Each row of a before or after table is a point. One or more steps were done to the points. Then noise was added and the rows were shuffled. The steps act on columns, c1 being the first. What was done? A step turns or swaps two columns, mirrors them in a line or flattens them onto one, adds a multiple of one to another, or multiplies or shifts one. Angles are multiples of 10 degrees, from the lower column toward the higher: turns from -170 to 170, lines from 10 to 170 but not 90. Use the fewest steps. Two steps may share a column if one is a turn and the other turns, adds or multiplies; they go together, in the order done. Otherwise the lowest column goes first.
In the rows, zero is written as 128.

Before:
[[103 118]
 [202  95]
 [ 72 148]
 [158 136]
 [172  85]
 [138 112]
 [129 107]
 [103  79]
 [ 89 147]]
After:
[[149 107]
 [102 134]
 [131 121]
 [141 129]
 [161 120]
 [134 121]
 [124 110]
 [109 131]
 [118 130]]
Steps: multiply c1 by 0.4; multiply c2 by 0.4

Before, 14 rows:
[[ 94 135 168 125]
 [ 62 185 117 136]
 [116 122 136 139]
 [ 79 169 104 114]
 [ 95 141  96 146]
 [134 204 128 140]
 [116 117 138 152]
 [105 136 137 149]
 [159 139 114 132]
 [108 119 110 176]
 [108 120 141 127]
 [114 160 142 124]
 [136  84 140 184]
 [147 170 132  93]]
After (14 x 4):
[[104 130  44 106]
 [106 119 119 126]
 [113 139  87 107]
 [ 94  94  52 105]
 [135 199  96 124]
 [115 104  93 107]
 [ 82 100  68  81]
 [110 133  88 136]
 [146 122  66 115]
 [117 170  57 107]
 [129  94  77  64]
 [118 152  89 124]
 [115 142  85 122]
 [142  71  84 118]]
Steps: multiply c1 by 0.7; turn c2 and c4 by -130 degrees; shift c3 by -50

Before (12 x 6):
[[185 117 131 126 151 149]
 [ 99 107 137  80  96 123]
 [102  79 113  57 128 112]
 [157 115 111 161 158 143]
 [149 146 147 104 182 143]
 [113 121 106 105 142 143]
 [ 98  94 131  91 110  83]
 [105  91 142 133 107 148]
 [113 103 137  96 139 137]
 [174 152  86 100 182 153]
 [125 131 126 126 151 139]
 [138 119 112 117 198 161]]
After (12 x 6):
[[129 174 196 103 115 126]
 [133 154 166 133 138 136]
 [130 170 124 148 149 107]
 [126 141 137 109 159 194]
 [129 136 148 104 143 142]
 [128 127 130 126 136 148]
 [129 151 175 123 122  97]
 [127 109 158 148 143 187]
 [124 160 165 125  83 111]
 [132 138 125 129 148 147]
 [133 103 146  83 151 179]
 [129 139  94 120 146 157]]
Steps: multiply c1 by 0; multiply c2 by -1; turn c3 and c4 by 80 degrees; swap c5 and c6

Before (13 x 9):
[[166 125 150 116  84 134 118 143  93]
 [127 103 109  84  88 125  93 160 136]
 [109 123  79 120 124 117  96 109 125]
 [137 173  81 162 133 114 159 141  93]
 [ 92 169 154  98  85 127 161 118 137]
 [114 139 126  85  88 127 167 119 127]
 [121 143 131 138 169 123 141 162  87]
 [ 84  90 165 138  95 127 131 161 115]
 [140 160 107 142 133 193 123 149 134]
 [146 112 135 115 135 109 161 140 105]
 [ 89  82 164 165 160 145  80 119 103]
 [108 172 148 138 165 118 119  90 106]
 [102 147 134 160 168 130 113 109 165]]
After:
[[133 146 118 131 124 144 158 104 131]
 [176 125 137 143 128 111 133  79  84]
 [107 119 139 102 113 111 104 144 109]
 [106  96 133 122  75 122 143 147 151]
 [117 184 140 138 101 109 122 171 152]
 [147 102  95 144 138 187 130 156 126]
 [159 141 131 163 180 127 132 101 110]
 [142 128 135 133 113 122 108 170  72]
 [161  97 124 148 101 136  84 147 102]
 [181 135 136  92 112 117 105 115 170]
 [108 185 133 176 124 122 159 116  90]
 [145 134 131  76 110 131 104 117 160]
 [110 140 125 101 115 134 176 170 167]]
Steps: turn c1 and c2 by -120 degrees; flatten c3 and c6 onto the line at 120 degrees; mirror c4 and c7 in the line at 170 degrees; turn c5 and c9 by -60 degrees; multiply c8 by 1.3

Before (14 x 12):
[[102 125 129 136 111 123 154 136 190 101 174  95]
 [116 145 117 130 102 129 137 120 149 122 119 137]
 [106 131  89 148 162 144 142 121 142  81 107 172]
 [105 161 140 124 161 133 111 145 109 126  83 138]
 [107 134 128 128  77 147 163 136 124 127 136 109]
 [ 93 136 112 111 106 121 118 137 135 142 167 138]
 [111 129  97 116 115  81 180 132 130 152 103 135]
 [106 114 165 170 149  97 110 143 138 159 123 142]
 [ 82 124 193 132 117  86 152 111 147 138 126 148]
 [110 151 165 155 160 120 157 137 120 128 132 131]
 [116 112 118 143 126 123  86 180 107  76 124 143]
 [162  83 182 106 135 123 188 154 134 153 138  87]
 [130 123 134 131 143  86 163  91 133 147 134 108]
 [140 162 137 124 123 103 146 133 132 149 134 140]]
After (14 x 12):
[[117 143 104 143 118 122 167 147 108 157  81 156]
 [ 75 151 196 130 142  91 127 131 145 126 139 129]
 [104  44 132 122  99 133 145 137 113 164 149 140]
 [142 118 142 126 158 102 111 134 131 117 144 139]
 [104  99 157 169  85  98 157 139 143 117 157 142]
 [100 165 131 137 149 121 107 110 188 102  82 109]
 [ 93 165 111 108 171 117 136 136 137  86 121 139]
 [132 106 145 134 102  88  95 110 132 112 142  94]
 [105  61  94 152  73 144 103 142 147 168  95 160]
 [158 141 197 105  80 120  94 121 127 110 147 108]
 [102 224 143 126 213 150  99 121 122 123 118 114]
 [112  54 174 155  93 120 114 134 120 125 131 134]
 [113 171 117 128 185 130 112 133 151 140 128 132]
 [115 157 119 118 147  80  69 134 128 136 161 138]]
Steps: multiply c5 by 2.5; turn c2 and c5 by 130 degrees; mirror c3 and c7 in the line at 10 degrees; flatten c8 and c12 onto the line at 60 degrees; turn c10 and c11 by 120 degrees

Before:
[[147 116 124  98 100 129 124  88 103 132 156 145 147 144  84 130 144 101]
 [129 222 103  95 159 113 116 169 175 110 117 136 113 119 143 127 107 182]
 [145 158 170 174 127 108 148 105 135 115 133 122 166  86 116  98 158 149]
 [170 108  65 125 104 127 170 117  94 102 132 138 107 145 130 107 102 138]
 [136 122 133 121 118 121  90 149 100 124 128  79 108 135 121 113 132 139]
 [129 129 116 132 117 126 158 107 154 151 127 145 153 123 140 112 106 118]
 [129 169 103  82 128 142 122 137 137 134 123 132 157 187 158 170 168 149]
 [119 141 127 115 139 152 113 148 121 173 126 149 178 152 139 106 142 164]
 [163 118 135 145 100 133  82  88  89 127 135 120 107 133 135 108 103 175]
 [128 147 175 117 125 187 135 164  97 174 146 117 100 147 143 139 117 136]
 [148 131 183 118 148 114 180 120 106 165 150 165 143 149 151 119 110 133]
 [138 129 149 121 109 164 101 128 163 129 174 119 106 144 150 140 139 202]
 [ 74 120 150 121 145 136  95  91  91 126 148 133 121 157 162 128 134 169]]
After (13 x 18):
[[164 117 151 147  98 133 128  84 166 109 134 118 103  84 137 117 105 173]
 [118 144 134 115 142 154 150 147 137 182 126 148 176 115 139  88 141 164]
 [143 114 142 102  99 131 141  90 145 141 159 142 150 131  89 129 148 106]
 [131 225 117  97 158 112 117 173  76 101 121 139 116 112 144 139 103 185]
 [173 111 205 124 103 130 146 114 111  65 128 135 106 170 131 126 100 141]
 [138 130  90 117 114 163 143 127 113 142 171 118 105  99 151 137 138 200]
 [135 131 120 135 121 127 120 106 105 151 127 145 151 158 141 105 106 113]
 [130 170 145  82 134 146 186 136 103 177 125 135 154 125 159 161 166 151]
 [146 160  89 172 130 110  87 110 146  76 138 119 169 150 118 109 157 146]
 [ 72 122 138 126 146 136 152  98 172 130 149 135 123  93 159 128 132 167]
 [130 147 112 117 125 185 144 162 185 215 142 116 101 136 144 114 119 137]
 [148 134 105 118 153 115 149 120 175 183 154 162 146 178 146 102 110 134]
 [141 124 143 116 118 125 132 153 153 106 125  75 112  89 124 120 135 140]]
Steps: turn c3 and c9 by 140 degrees; swap c7 and c14; turn c10 and c16 by -30 degrees; multiply c10 by 2
